Rows are points. Any point is a mix of the corners, with weights that add up to 1. It lies inside the corners' shape when no weight is negative. Is each point inside? If not, which corners have a negative weight?

Corners:
(1): [60  1]
(2): [-21 -16]
(3): [-29  18]
Points:
[ -8 -12] -> inside
[3 6] -> inside
[20  7] -> inside
[ 19 -13] -> outside (3)
[ -2 -19] -> outside (3)
[-17  -2] -> inside
[13 14] -> outside (2)
[-9 17] -> outside (2)

Corners:
(1): [-13  -4  -5  -2]
(2): [-13 -17 -28 -24]
(3): [ 32  27 -39  31]
(4): [  4  41 -45  20]
(5): [ 32   0  14 -44]
Points:
[ 20  44 -50  47] -> outside (2, 5)
[ 22  18 -13  -5] -> outside (2)
[18  5 -5 -3] -> outside (2, 4)
[ 30   0  -8 -22] -> outside (1, 4)
[-3 -6 -8 -6] -> outside (4)
[  2  -5 -17 -11] -> outside (4)
[  8  18 -60  22] -> outside (1, 5)

Corners:
(1): [ 26  19   6 -18   6   7 -11  -7   9]
(2): [ 40  -3   1  10  -4 -28  11  54 -19]
(3): [ 23 -27  31  -8   8 -10   6  60  27]
(4): [  4  -1  -8 -22  14  -8  -7 -18  30]
(5): [-23   9  27  46  44  17  11  33  37]
(6): [-18 -11 -39 -32   0  35 -12 -23  -4]
(7): [  5   3 -47  25  -7  16 -26 -25   6]
(8): [  0  31  17 -18  19 -12 -26 -14 -26]
(9): [-19  37   5   2  -3  -6 -15 -16 -10]
(10): [ 21  12   5  13 -21  30  -2 -34 -52]
Points:
[  1  10   2  -8  15  -2 -10  -7   8] -> inside
[10 -6  4 -4  1  6 -4 13  3] -> inside
[ -2   6  -7   0   8  12  -7 -15  18] -> outside (2, 8)
[  3  12   3   6   0  12  -9  -9 -25] -> outside (1, 4)
[ -5   9  -4   3   2  13  -8  -5 -14] -> outside (1, 4)
[ 4  0 14  3  7  6  5 19  8] -> outside (7, 8)

Corners:
(1): [-15 -14   3   3  27   0 -15 -19  31   6 -29 -10]
(2): [ 6 -5 16 15 -9 10  3  7 -4  6 10  2]
(3): [ -2   0   3  10  10  13   7  -9  12 -14  -2  -2]
(4): [ -4 -13   3 -27 -43  -9 -21   2  -4   8  19  -1]
(5): [  4  -2  -4  11  20   3  -1   5   4  -1   6 -10]
(6): [ 11  -6   0   8  16  -2 -10  -4  -4   2 -34  -4]
(7): [  4 -27  -8 -17   1   1 -18 -28   3  -2  12  -5]
(8): [  1 -12   8   1   6 -12   5  -6   5 -10  15  -4]
(9): [ -3  -8   4 -11  22  -2 -12   8  -8 -13  14   5]
(10): [ -8   0   7 -29   9 -10 -21  -5  -6  -4  17  -4]
(11): [ 2  2 -5 14  0  3 -9  0 10 -1 14  4]
(12): [ 30  -4   6   7  -1  -3  60  -2 -10   9   6   1]
(13): [-41   6  -8  15   3  -6 -20  -3  12   4  15  -8]
Points:
[  0 -10   3  -3   4   1  -8  -4  -1  -2   9  -1] -> inside
[ 2 -5  4  9  4 -2  9  0  4 -1  6 -2] -> outside (7, 10)
[-3 -8  4  0  2 -1 -3 -6  7 -1  9 -3] -> outside (6)
[10 -8  3 -1  6  1  7 -5  1  3 -2 -2] -> outside (8, 13)
[ -7  -6   1  -1   7  -3 -11  -5   5   1  -1  -4] -> inside
[ 4 -6  5  5  9  0  4 -2 -1  2  5 -2] -> outside (3, 4)

Corners:
(1): [-19  -9   8 -10  -7   6   1  -7   9  19  17  -4   9  14 -16  -4  -1 -15
   8  19]
(2): [  3  -3  -4  21   0 -19  22  14 -17  10   2   2  -2 -28 -17 -13   2   2
   0  -1]
(3): [ 10  -9   8  12  -1  -5 -29 -29  -7 -21  12  15   1 -13  31 -20 -14 -20
  -3  20]
(4): [ 10 -21  -6  27 -10   9  28  16   6 -24  -1  -6 -23 -17  10 -18  10  18
  13 -14]
(5): [ 23  21  10 -12   5   1  -1   6  -8  19  10 -19 -23  14   0   3  11 -14
 -11  10]
(6): [  0   3  12  11   6  22  16  22 -15  17 -11  -3 -12  -3  -1  -8  -4  -9
   3  15]
(7): [ -3  -3  -2  10  -1  -2 -26 -25  -3 -28   5  14  19   2  -5  12 -15   0
   0  25]
(8): [-17 -22 -16  20  26   7  21  17  -3 -12   3 -18 -13 -13  -5  -5  -3  -8
 -16  -9]
(9): [ 14  21  17 -16   3  25 -14  -5   1  27  24  -7 -11  -3 -20  22  16  -3
 -20  -7]
(10): [-13  -6  -8   0 -13  -9 -37 -26  -2  -8  15  30   8   8  16  12  -4  -5
  -7  29]
(11): [ 24 -15  12  23  -8  11  34  36 -16 -11  -2   1 -16   6 -12  -9  22   1
  -3   2]
(12): [ 17 -17   5  34  10   7  29  23 -24 -24  15 -10 -39   4  -8 -26 -15  17
  -6  -5]
(13): [-36   6   9  21  13  -5 -11   2   6   3  10 -17  -9  -9 -16  -6  14  -9
   3  -6]
(14): [  9 -14  23  -9   6  -5  16  21  -4   1 -11   1 -24   6   8  -5  -2  -4
   5   4]
(15): [ -9  19   0  10   9   1 -16 -60  -1 -22   9  27  -1  -4   1  14   3 -17
  -5  -2]
(16): [  1  29   3 -25   4  26 -12   8  -9  11  25  -8   1  25  -7   9   5 -13
  -5 -24]
(17): [  6 -14  13  12  -2  16  13   5 -25   3  -3 -27 -14  -2  10  15   2   8
  -6 -15]
(18): [-20   4   7 -24  -6   6 -20 -20 -15 -14   1   6  12   7  13   8  14   2
 -17  48]
(19): [ 15   7   0  -7   1  18  -8   0  -6  17  -1  -5   4  19  -9   1  14   8
 -16 -12]
(20): [  4  -4   4  -7  15   2  23  24 -19  -1  -6 -12 -43   2 -34 -16   8 -18
  19 -12]
(21): [ -5   4   0 -12 -17   7 -13  -3  -2   5   0 -14   1  11 -18   0 -10  -6
 -25  -5]
Points:
[  1  -4   3   8  -1   4  -5  -5  -4 -14   9   7  -5  -2   2  -2   1   3
  -9   4] -> outside (1, 5, 6, 17, 20)
[-1 -2  3  1  0  7 -3  2 -7 -1  7 -3 -5  2 -4  0  1 -3 -6  6] -> outside (15)
[ -2   1   4   4   4   1  -7 -16  -1   0   2   4  -7  -4  -1   3   2  -9
  -2   1] -> outside (11, 12, 16, 18)
[-4  0  1 -1  0  2  0  1 -2  2  9  0 -5 -4 -9 -4  7 -7 -5 -3] -> outside (5, 6, 7, 12, 17)
[ -2  -3   6   8   4  10  18  13  -8   0   4 -10 -16   0 -17  -2   1  -4
   2 -12] -> outside (3, 5, 10, 18, 19)
[  2   0   1   1  -1  10   3   1 -10   3   6  -4  -5   5  -7   2   3  -1
  -8   5] -> outside (3, 13, 14)
[ -3  -1   5   5   2   7   5   6  -7   2   4  -7 -11   1  -8  -1   4  -2
  -4  -1] -> outside (3)
